Each row is a point. Each copy is the shape, with its points in the same order, stretched, turned, moved and blurred by noise. Some copies are also mirrored. Which?

Shape, 7 rows:
[[-7.1  2.4]
 [ 1.0 -0.7]
 [ 3.9  3.7]
 [-6.2 -6.4]
 [-4.4  3.0]
 [ 2.9 -1.6]
 [ 0.2  3.2]]
Copy 1 (7 x 2):
[[-7.6  2.4]
 [ 0.8 -0.6]
 [ 2.1  4.8]
 [-4.6 -6.1]
 [-4.7  4.2]
 [ 2.3 -0.2]
 [-1.0  4.5]]
Copy 1 is: only turned
Copy 2, 7 rows:
[[-4.5  3.9]
 [ 1.1 -1.5]
 [ 5.4  1.1]
 [-7.1 -3.7]
 [-1.8  3.5]
 [ 2.5 -2.9]
 [ 1.9  2.0]]
Copy 2 is: only turned

Shape, 7 rows:
[[-2.1 -1.8 -3.8 -0.3]
 [ 2.7 -0.2 -2.6 -4.6]
 [-8.5 -2.9 -0.2  0.5]
 [ 2.1  4.1 -3.9 -1.6]
 [ 0.1  4.1 -1.2  3.9]
 [-6.8  3.8 -3.7 -1.0]
 [-4.0 -0.7  5.7  5.4]]
Copy 1, 7 rows:
[[ 2.3 -4.9 -1.0  1.8]
 [ 6.0 -5.7  3.8 -1.9]
 [-3.6 -3.5 -5.4 -0.4]
 [ 3.6 -3.2  6.2  2.6]
 [ 2.0  1.3  2.2  5.0]
 [-4.3 -5.3  1.1  3.1]
 [-0.9  5.2 -4.0 -0.4]]
Copy 1 is: mirrored
Copy 2:
[[-3.8 -1.0 -5.0 -2.9]
 [-0.1  0.6 -1.6 -6.4]
 [-9.8 -0.7 -3.9 -0.1]
 [ 1.5  4.7 -3.8 -3.6]
 [ 0.4  4.2 -3.7  2.1]
 [-6.4  6.0 -5.5 -1.4]
 [-4.4  0.0  0.1  6.5]]
Copy 2 is: only turned
Copy 3 (7 x 4):
[[ 2.1  2.8 -4.7 -2.4]
 [-0.4 -3.0 -4.9 -3.2]
 [ 0.4  7.9  0.4 -4.2]
 [-2.3 -1.7 -6.9  0.9]
 [-0.8  0.8 -3.9  4.8]
 [-3.7  6.8 -5.7 -1.4]
 [ 0.2  4.2  5.4  2.4]]
Copy 3 is: mirrored

Shape (12 x 8):
[[ 4.6  7.0  2.2 -1.3  1.3 -3.9  3.5 -3.8]
 [ 2.1  5.3 -2.5  0.5 -0.9 -1.8  8.3 -4.3]
 [ 0.4  5.9 -8.9 -7.5  1.5  2.0 -1.5 -4.3]
 [ 4.4 -1.9 -1.1  1.8  2.6 -3.7 -2.8 -4.0]
 [ 1.3 -1.7  0.9  0.7 -0.5  2.7  6.8  2.4]
 [-3.6 -1.6 -6.6 -0.5  2.3 -4.3 -3.8  4.5]
 [-4.3 -3.3  2.1  0.9  2.4  0.3  3.3  8.0]
 [-3.8 -3.2 -0.6 -0.4 -5.5  5.9 -0.5 -2.0]
 [ 0.2  6.0  1.6  0.6 -0.4 -5.8 -2.5 -3.0]
 [ 3.7 -2.7 -0.3 -3.3 -4.8 -4.1 -2.5 -4.5]
 [ 3.5 -2.0  1.3 -3.2  2.4 -5.1  2.7 -3.4]
 [ 0.4  2.1  0.1  0.7 -6.9 -0.6 -2.9  5.3]]
Copy 1:
[[  2.3   4.8   1.5   1.2  -2.8  -5.7   7.0  -0.2]
 [  2.3   4.0  -5.1  -1.5  -2.3  -3.0   8.6  -0.8]
 [ -0.7   1.3  -4.4   3.8 -13.5  -1.2   0.7  -0.8]
 [  2.3  -1.2  -0.7   6.8   0.0  -6.4   0.6  -1.9]
 [  3.3  -3.0  -1.3  -2.1   0.3   2.5   5.3   0.7]
 [ -2.2  -3.0  -4.5   5.1  -2.0  -3.8  -5.5   6.3]
 [ -2.0  -5.2   0.6  -1.2   3.1   2.0   0.4   6.5]
 [  0.3  -3.5  -3.0  -4.5  -3.1   3.1  -2.7  -5.1]
 [ -0.8   5.2   1.0   1.5  -0.9  -7.8   0.2   0.2]
 [  4.9  -3.7  -1.0  -0.1  -4.2  -7.8  -1.6  -3.7]
 [  1.4  -4.5   0.8   2.4  -1.7  -7.7   4.8  -0.3]
 [  5.1   1.8  -0.4  -2.6  -1.4  -0.9  -4.9   2.5]]
Copy 1 is: mirrored
Copy 2:
[[ 3.1  5.8  1.5 -2.6 -1.1 -2.3  6.7 -0.1]
 [ 0.4  3.3 -5.5  0.5  0.4  0.2  9.4 -0.7]
 [ 3.0  5.2 -7.3 -8.9  3.5  7.9  0.3 -4.4]
 [ 5.8 -1.4 -0.6  0.7  1.9 -1.8 -1.4 -6.6]
 [-0.4 -5.2 -2.2  1.9  0.5  2.8  5.1  1.9]
 [ 1.6 -2.4 -7.1 -2.4  4.4 -2.5 -7.9  0.9]
 [-1.4 -6.3 -0.9  2.0  4.7 -1.3 -1.1  6.4]
 [-5.6 -3.3 -1.2  0.4 -2.2  7.1 -1.9 -2.5]
 [ 0.9  7.2  1.5 -1.1 -1.3 -3.5 -1.6  0.5]
 [ 1.0 -2.0 -1.4 -4.2 -4.4 -2.1 -2.2 -7.0]
 [ 3.1 -2.5  0.9 -4.1  2.2 -3.7  3.5 -4.5]
 [ 1.7 -1.3 -2.2 -1.2 -7.4 -1.0 -4.3  4.5]]
Copy 2 is: only turned
Copy 3:
[[ 2.7  4.0  0.6 -3.9  3.4 -6.3  3.2 -5.3]
 [ 0.3  1.7 -2.2 -0.7  0.6 -5.1  8.7 -4.4]
 [-5.7  2.5 -8.7 -8.0 -0.7  0.2  0.0 -5.3]
 [ 1.4 -4.0 -2.0 -1.2  5.1 -1.4 -3.3 -4.8]
 [ 1.1 -1.7  2.3 -3.0  0.3 -0.1  5.1  4.2]
 [-6.6 -5.1 -5.4 -3.9  2.5 -5.0 -3.7  4.0]
 [-3.5 -2.9  4.0 -4.2  3.4 -2.3  1.9  9.8]
 [-7.0 -1.8  2.5  0.2 -3.5  5.5 -0.6 -0.1]
 [-2.5  3.6  0.8 -0.6  3.4 -7.2 -1.9 -4.5]
 [-1.1 -4.1  1.6 -2.7 -2.5 -2.6 -4.3 -7.0]
 [ 1.3 -4.1  2.1 -5.8  3.7 -4.3  0.8 -4.9]
 [-2.9  1.6  1.3  0.4 -4.4 -3.8 -4.1  4.9]]
Copy 3 is: only turned

Shape (15 x 11):
[[ -0.4  -0.5  -0.1  -3.3   1.2  -3.7  -4.0   0.6   2.0   6.9  -2.9]
 [ -2.2  -0.1  -2.3  -4.0   0.1   0.3  -4.1   5.2   1.1  -0.9   0.5]
 [  2.1   3.2  -1.4   0.0   2.1  -3.5   6.0   5.7  -0.8  -6.7  -3.4]
 [ -9.5  -1.5   2.9   0.3   0.4   2.5   2.0  -1.9  -5.3  -1.9   1.6]
 [  1.6   2.0  -0.4  -8.7   0.7  -3.8   4.2   3.8  -2.8   1.0  -0.5]
 [ -6.6   2.1   6.1   2.9   6.2   8.3   7.1   0.2  -1.4  -6.2   0.2]
 [  2.8   0.3   0.6  -0.5  -4.6   5.2   1.7   3.4   5.8  -4.1   0.7]
 [ -3.9  -2.6   0.6  -1.8   0.7  -1.1   0.0  -0.6  -5.3   6.1  -1.2]
 [  1.4   1.9   0.0  -5.4  -1.4   6.6  -7.0  -0.2   3.0  -1.1  -3.3]
 [  2.1  -5.4   3.2  -0.4   0.4  -1.8  -1.5  -2.0   4.7  -2.9   0.8]
 [  1.8   5.8  -0.7  -1.2   1.8   1.0   0.9  -1.4  -0.4  -1.0   3.9]
 [ -0.9  -2.3  -2.1  -7.2  -1.0   1.2   0.4  -4.9  -0.6   0.6  -1.3]
 [  1.4  -3.9 -13.2  -3.5  -7.3   5.9  -3.1   4.0  -1.5  -0.2  -1.0]
 [ -0.8   0.1   2.1  -1.2   3.3   1.1   2.6   4.0  -8.3  -1.4   0.1]
 [  2.7   4.3  -2.3  -4.8   7.3   3.0  -2.3   4.1   3.0   2.7   2.5]]
Copy 1:
[[ -1.3  -2.9  -0.7  -0.2   1.7   0.1   1.3  -1.0   3.2   5.4   5.3]
 [ -1.3  -2.2  -0.6  -3.0  -1.8   4.7  -0.3   3.0   2.1  -0.8   4.0]
 [  1.2  -0.1  -3.0  -4.3   2.1   4.4   9.5   1.8  -0.4  -5.7  -3.4]
 [ -5.8   1.0   3.9  -2.3   1.6   4.1  -4.2  -0.6  -8.5  -2.0  -1.8]
 [  3.2  -2.5  -0.6  -8.2   1.1   2.9   7.0   1.4  -1.1   2.1   2.3]
 [ -2.2   4.2   7.7   1.2   5.8   9.1  -1.6  -1.5  -6.3  -6.9  -3.9]
 [  3.4  -2.9   5.8  -0.6  -1.4   3.9   0.8   7.0   3.5  -4.6  -4.1]
 [ -2.8  -2.7   0.2  -0.4   0.9   2.5  -0.5  -2.0  -6.4   4.6   2.6]
 [  0.9  -2.8   5.6  -1.6  -5.9   4.8  -2.3  -0.8   7.1   0.1   1.3]
 [  3.0  -5.4   1.2  -1.3   3.0  -1.7  -2.3   1.2   2.8  -4.2  -0.1]
 [  4.1   5.3   0.5  -3.2  -1.0   3.1   0.2   0.8   0.7  -0.3  -0.7]
 [  0.8  -3.8   1.6  -6.0  -0.7   2.6  -2.2  -1.3   1.2   3.7  -2.3]
 [  1.0  -6.4  -3.3  -3.4 -11.0   7.9  -2.2   7.6   1.3   3.1  -4.9]
 [  0.6  -0.7   0.5  -2.3  -0.6   5.5   2.9  -1.8  -7.9  -2.9   2.2]
 [  5.6   2.2  -0.9  -1.6   0.6   8.3  -0.3   0.4   5.8   2.7   6.4]]
Copy 1 is: mirrored
Copy 2, 15 rows:
[[  1.8   0.9  -0.2  -5.1   4.0   2.0  -0.4   2.8   0.2   6.1  -3.5]
 [ -1.3  -1.8  -4.9  -1.9  -0.5   4.7  -1.6   4.3   2.0   2.2  -0.6]
 [ -2.8   1.4  -4.0   0.0   2.3  -4.6   6.0   8.0   0.8  -2.8   1.6]
 [-10.7  -1.2   3.6   2.1  -2.7   1.7   2.9  -2.0  -0.7   1.5  -2.5]
 [ -0.1   3.2  -2.6  -6.5   0.5  -1.8   5.1   2.7  -1.3   3.4   4.3]
 [-11.0  -0.8   6.3   4.8   1.3   5.3   6.5   1.9   2.9  -5.5   0.7]
 [  4.4  -0.5  -0.5   5.0  -3.8   4.1   1.1   5.7   5.3  -2.2   1.8]
 [ -2.8  -1.7   1.8  -3.8   0.2   0.8   2.5  -1.3  -3.9   5.4  -3.8]
 [  3.1   1.2  -1.9  -2.9  -1.2   7.7  -2.5  -0.4   4.8  -1.9  -3.9]
 [  1.7  -3.8   2.4   1.3   1.5  -1.4  -3.1   2.7   4.3   1.6   1.4]
 [ -1.0   2.5  -3.0   2.0   3.6   2.1   3.7  -1.9   2.5   1.2   2.2]
 [ -0.7  -0.3   1.3  -4.8  -1.9   0.0   2.4  -2.7   4.7   2.4  -1.6]
 [  6.6  -7.8  -9.4  -1.6  -9.2   5.2   2.8   0.0   3.5   0.6  -3.7]
 [ -4.3  -1.7  -1.1  -1.4   0.8   0.8   5.2   1.2  -5.1  -2.0   2.0]
 [  0.8  -0.8  -4.7  -3.7   6.7   9.2   2.0   2.5   4.1   2.5   2.9]]
Copy 2 is: only turned
Copy 3 (15 x 11):
[[ -0.6   0.3   2.9  -5.4   2.8  -5.0   0.4   0.7   1.3   4.4  -4.5]
 [ -1.6   2.4  -1.4  -7.3   1.4  -2.8  -2.8   5.0  -1.4  -2.7  -0.1]
 [ -2.2   8.3  -5.8   2.4  -5.6  -6.4  -3.8   0.7  -0.8  -3.9   0.4]
 [ -4.3   2.8  -2.7   1.5   2.3   7.9  -2.1  -1.5  -6.4   1.2   4.3]
 [  1.3   3.0  -1.5  -3.8  -8.0  -6.4  -3.4  -0.3  -0.5   4.5   1.5]
 [ -2.0  10.8  -1.8   5.4   1.5  10.2  -6.0  -2.4   0.9  -3.1   5.9]
 [  4.1   2.7  -2.3  -2.3  -1.8   0.1   2.9   3.6   2.7  -8.9   0.9]
 [ -1.0  -1.3  -0.4   0.3   1.2   1.1  -1.6   0.5  -3.5   7.4  -0.8]
 [  7.4   1.1   1.7  -9.5   3.3   2.6  -3.6   1.3  -0.8  -5.3  -3.1]
 [ -0.9  -2.6  -0.7  -0.1   2.8  -3.2   0.5  -3.1   3.5  -5.8   1.8]
 [  5.5   6.8  -2.5  -1.7   2.4  -2.5  -0.5  -0.8  -0.3   0.5   5.1]
 [  3.9  -1.6  -4.1  -5.9  -0.5   0.5  -0.1  -5.6  -1.8   1.3  -1.0]
 [  5.1  -4.7 -13.0 -10.4  -0.8  -0.2   0.3   9.0  -2.7  -2.4  -5.7]
 [ -0.9   3.3  -2.3   3.8  -1.6   0.7  -6.9   2.2  -3.7   2.8   3.5]
 [  4.3   7.4   0.5  -7.0   3.3  -3.9  -5.2   3.7   6.6   3.0   1.6]]
Copy 3 is: mirrored
Copy 4, 15 rows:
[[ -3.4   1.2   1.3  -2.8   1.8  -1.7  -4.6   2.8   1.7   5.8  -4.0]
 [ -4.9  -0.4  -1.7  -0.5  -2.9  -0.2  -6.9   5.0   3.3  -3.0   0.1]
 [  1.5   1.4  -2.1   6.3  -0.6  -3.2  -1.3   5.5   2.6  -6.9  -8.3]
 [ -7.4  -3.9  -1.3   1.9  -1.3  -1.6  -1.3  -0.3  -9.0  -3.6   1.1]
 [ -1.9   3.5   2.6  -3.1  -0.7  -1.1  -0.5   4.6   0.0  -5.9  -6.9]
 [ -5.3  -8.6   0.3   9.2   4.5   2.2   0.8   1.0  -6.3  -8.9   0.3]
 [ -1.7  -0.7   0.1   5.0  -4.4   2.1  -1.4   0.5   8.0  -5.2   2.3]
 [ -3.1  -1.7   0.2  -3.7  -1.0  -0.9  -1.6   2.2  -5.9   2.6  -2.8]
 [ -4.8  -2.8  -0.4  -0.7  -0.6   5.5  -9.7  -2.1   7.2  -3.0  -0.9]
 [ -2.1  -5.4   2.1   1.7  -2.4  -7.4  -3.5  -1.0   5.4  -1.1  -0.3]
 [ -0.8   1.3  -0.1   0.7   3.9  -0.2  -2.2  -1.5   1.3  -5.6   1.6]
 [ -6.0  -3.7  -1.7  -5.7  -2.1  -1.5  -1.6  -2.7   1.1  -2.5  -3.8]
 [ -1.8  -1.2 -10.2  -6.1 -12.2   4.3  -5.0   3.7   6.3  -1.5   1.2]
 [  0.9  -2.1   1.3   1.7  -0.8   0.4  -3.4   4.9  -5.6  -6.5  -2.7]
 [ -1.4  -0.7   0.5  -2.0   7.3   3.0  -5.1   5.0   4.8  -3.6   1.2]]
Copy 4 is: only turned
